Every row gives one point. The ring and each string are closed loops that go straight from each point to the next, and from the last back to the first. Before rounding, they use only three directions, however many columns there are. Count how often each string passes through the ring. Passing back the other way cancels.

Ring (8 x 3)
[[ 20   1  -1]
 [  2  17 -13]
 [-26  20 -16]
 [-44  12 -10]
 [-47   0  -1]
 [-34 -12  12]
 [ -5 -18  19]
 [ 15 -12  13]]
String (21 x 3)
[[-60  18 -11]
 [-48  18  -1]
 [-29  12   7]
 [-29  14   5]
 [-37  24   7]
 [-39  31 -16]
 [-28  23 -34]
 [-23  28 -32]
 [-19  32 -22]
 [-17  29   3]
 [-15  17  -1]
 [-17  20   6]
 [-21  29  -8]
 [-28  32 -28]
 [-30  21 -30]
 [-28  11 -31]
 [-46  20 -34]
 [-59  24 -23]
 [-51  13 -29]
 [-39   6 -22]
 [-56  11 -27]]
Times through: 0
String (22 x 3)
[[ -2 -23   5]
 [-10 -14   0]
 [-13  -7   7]
 [-17  -5  23]
 [-21 -19  36]
 [-20 -24  27]
 [-17 -27  19]
 [-15 -22  37]
 [-11 -11  33]
 [-10  -6  20]
 [-11  -2   9]
 [ -4  -4  25]
 [ 13 -12  38]
 [ 28 -22  21]
 [ 24 -21   2]
 [ 10 -14  -7]
 [  0  -7   1]
 [  9 -15 -10]
 [ 23 -22   9]
 [ 20 -23  20]
 [ 11 -18  34]
 [ 10 -29  25]]
Times through: 1

Ring (6 x 6)
[[ 21  20   0  -6  -4  -8]
 [ -8  28   2   5  -8 -15]
 [-36  21   6  11  -7  -9]
 [-30  -2   9   2   4  11]
 [ -7 -10   8  -7   8  17]
 [ 27   0   4 -15   4   8]]
String (12 x 6)
[[ -3  19   4   0  -4  -7]
 [ -2  21  13  -4  -9 -16]
 [ 28  24   4 -10  -7 -15]
 [ 48  16  -8 -13   1  -1]
 [ 45  15  -1 -16  -1  -4]
 [ 25  18  10 -13  -6 -13]
 [  6  14   5  -5  -3  -5]
 [  3  11  -2  -1   1   3]
 [-11  23  14  -1 -10 -17]
 [-21  42  12   8 -18 -33]
 [-13  39  -4  12 -12 -21]
 [  2  26 -11   7  -3  -5]]
Times through: 1
String (28 x 6)
[[-19  17  -7  10   0   2]
 [ -9  12   0   2   0   1]
 [-15  14   8   1  -4  -5]
 [-26  23  14   5 -10 -16]
 [-34  36  13  11 -16 -28]
 [-24  38   6  11 -15 -26]
 [ -2  30 -11   9  -4  -8]
 [  2  20  -8   4  -1  -1]
 [ -6  18   3   1  -4  -7]
 [ -6  19   4   1  -5  -8]
 [-17  27  15   2 -12 -21]
 [-17  36  11   6 -15 -27]
 [-17  39   4  10 -14 -25]
 [ -7  30 -10  11  -5  -9]
 [ -6  22 -10   8  -1  -2]
 [ -7  13  -1   2   0   0]
 [-14  14   9   0  -4  -5]
 [-34  21  16   6 -10 -15]
 [-55  27  16  16 -13 -19]
 [-51  23   8  17  -8 -10]
 [-41  18  -4  17  -1   1]
 [-30  13  -8  14   2   7]
 [-15  10  -8   8   4   9]
 [ -9   9   2   1   0   3]
 [-34  14  14   5  -5  -7]
 [-52  18  20  10 -10 -13]
 [-60  21  11  18  -8 -11]
 [-51  23   1  19  -6  -7]]
Times through: 4

Ring (6 x 8)
[[ 50  34   6 -25   4  40  14  16]
 [ 39  39  19 -37   2  32   1   7]
 [ -5  19  16 -18   3  -6  -7   3]
 [-33 -11  -3  24   5 -31   9  12]
 [-17 -12 -16  32   8 -18  20  23]
 [ 33  16 -12   1   8  25  21  26]]
String (33 x 8)
[[-13 -15  -7  36   5 -14  33  18]
 [ -1   2  -3  13   5  -4  17  16]
 [  0   4   0   9   5  -3  15  15]
 [-27 -20  -2  38   3 -25  30  12]
 [-56 -39  -5  60   3 -50  34  10]
 [-48 -23  -9  39   6 -44  13  14]
 [-26   2 -15   9  11 -27 -11  22]
 [  3  17  -7  -8   9  -1  -6  20]
 [-12   2   5   8   4 -12  10   9]
 [-31 -11  18  21  -1 -27  20  -2]
 [-44  -8  18  14   0 -39   5  -3]
 [-36   4  10  -2   4 -33 -13   3]
 [-21  16   2 -14   8 -22 -23  11]
 [-36   3  15  -1   2 -32  -8   0]
 [-41  -5  21   9  -1 -36   3  -5]
 [-23  -4  18  13  -1 -20  17   0]
 [ -5   8   4   1   4  -6   6  11]
 [ -5  15  -7  -8   9  -8 -12  18]
 [-31   1  -6   8   8 -30  -9  14]
 [-52 -21   0  33   4 -47  10   7]
 [-56 -33   4  50   1 -50  28   4]
 [-52 -36   4  56   0 -46  37   5]
 [-53 -36 -12  58   5 -48  29  16]
 [-42 -28 -25  51  10 -40  20  26]
 [ -3   7 -25   8  14  -8  -4  31]
 [  7  12  -5   0   7   3   6  19]
 [ -5  -6  -2  24   4  -6  28  15]
 [-11 -19 -14  42   6 -12  37  22]
 [ -7 -17 -28  43  11 -10  32  32]
 [  1  -5 -29  27  12  -4  18  34]
 [  5   2 -33  19  15  -1   9  37]
 [ -9 -19 -34  46  12 -12  30  36]
 [-20 -30 -21  58   7 -21  45  26]]
Times through: 1

Ring (6 x 11)
[[-11 -12  -3   9  -2  21   4  -2  -7  10 -14]
 [-12 -17  -7   6  -9  19   0  -5 -15   7 -27]
 [ -8  -6  -7  -9  -8   5  -3  -4 -22  -3 -14]
 [ -9  14   0 -21  -5   0   2   0 -29 -13   5]
 [ -8  21   5 -18   4   1   7   4 -19 -10  22]
 [ -6   2   1   2   8  11   6   3   0   8  12]]
String (30 x 11)
[[ -3  -5  -5  -4   3   2  -1   0  -5   6   3]
 [ -4  14   0 -19   3  -4   2   3 -18  -8  17]
 [-13  43  11 -36  -1  -2  10   6 -41 -28  29]
 [-20  52  17 -39  -6   5  15   7 -52 -35  26]
 [-12  25   7 -20   0   5   9   4 -27 -14  18]
 [ -8   7   1  -9   2   7   4   2 -14  -2   8]
 [-13  31  11 -20   2   8  12   6 -26 -15  24]
 [-10  26  10 -13   8   8  12   7 -15  -7  28]
 [ -3   6   2   0  13   6   6   5   4   9  23]
 [  0 -12  -6   6  10   5   0   1  10  17   8]
 [ -4  -7  -4   2   5   8   2   0  -1  10   3]
 [-13   7   3  -3  -1  16   8   1 -17  -1   1]
 [-20  11   8   0  -4  26  12   2 -22  -3  -3]
 [-13  -8   1  11   0  25   7   0  -5  11  -9]
 [ -2 -25  -9  16   6  13  -1  -2  12  23  -9]
 [ -1 -19  -9   8   5   7  -3  -2   7  17  -4]
 [-12  -5  -2   1  -4  16   3  -2 -15   3 -12]
 [-21  -6   0   3 -14  28   6  -4 -29  -2 -29]
 [-27  -6   0   2 -23  35   6  -6 -42  -8 -44]
 [-13 -25 -10  10 -12  22  -2  -7 -15   9 -36]
 [ -4 -28 -12  10  -3  11  -5  -6  -1  16 -23]
 [-14 -18  -9   1 -16  18  -3  -7 -26   0 -37]
 [-19  -3  -4 -10 -20  18   1  -6 -41 -12 -33]
 [-14   1  -2 -10 -10  12   2  -3 -29  -7 -14]
 [ -5  -9  -7  -2  -1   6  -2  -2 -10   5  -8]
 [ -1 -17 -11   0   1   2  -5  -3  -2  10  -7]
 [ -4  -7  -9 -11  -5  -1  -5  -3 -17  -1  -9]
 [-17  24   3 -33 -16   3   4  -1 -53 -29  -5]
 [-20  34   8 -37 -16   5   7   1 -58 -34   1]
 [-10  12   1 -17  -4   4   3   1 -27 -10   3]]
Times through: 0
String (33 x 11)
[[ -3 -10  -5   2   5   6   0   0   1  11   2]
 [-10   3   2  -2   2  13   6   1 -11   3   4]
 [-15   8   6   1   1  21  11   2 -14   1   2]
 [-17   3   6   8   0  28  12   2 -11   6  -3]
 [ -2 -23  -8  17   8  14   0  -1  14  24  -6]
 [  1 -25 -11  14   8   8  -3  -2  15  23  -5]
 [ -4 -16  -7   7   3  11  -1  -2   2  14  -7]
 [-10 -10  -4   4  -3  16   2  -2 -10   7 -12]
 [ -3 -21  -9   9   2  10  -2  -3   4  16 -10]
 [-12  -8  -3   1  -6  17   2  -3 -17   3 -16]
 [-19  -3  -1  -3 -14  23   5  -4 -32  -6 -26]
 [-20 -14  -5   2 -20  27   1  -7 -33  -3 -42]
 [-14 -24 -10   5 -16  21  -3  -8 -23   4 -42]
 [ -3 -24 -12   6  -1   8  -5  -5  -1  14 -17]
 [ -5 -13  -8   1  -1   7  -2  -3  -6   8  -9]
 [-11  -1  -3  -7  -7  11   1  -2 -22  -3 -11]
 [-16   2  -3 -16 -18  11   0  -5 -41 -15 -24]
 [-16   6  -3 -21 -18   8   0  -4 -45 -18 -21]
 [-15  12   0 -21 -13   7   2  -2 -40 -18 -11]
 [-11   6  -1 -13  -6   7   2  -1 -26  -8  -4]
 [-20  33   7 -37 -17   5   7   1 -60 -35  -2]
 [-13  27   4 -33 -10  -1   4   1 -45 -26   7]
 [ -3   8  -3 -17   1  -4   0   1 -17  -6  10]
 [  2 -10  -8  -2   7  -2  -3   0   3  11   6]
 [ -6   6  -1 -11   1   3   2   1 -15  -3   7]
 [ -4  -1  -3  -6   3   4   1   0  -8   3   5]
 [ -9  13   3 -14   0   5   5   2 -21  -7  10]
 [-19  49  17 -35  -4   7  15   7 -47 -31  27]
 [-13  41  14 -27   3   4  13   8 -31 -21  32]
 [ -3  17   4 -11  13   0   7   6  -3   1  31]
 [ -7  24   9 -12  11   5  11   7  -9  -4  33]
 [ -4  11   4  -3  13   6   8   6   2   6  26]
 [  1 -10  -5   6  12   4   1   1  12  17  12]]
Times through: 4
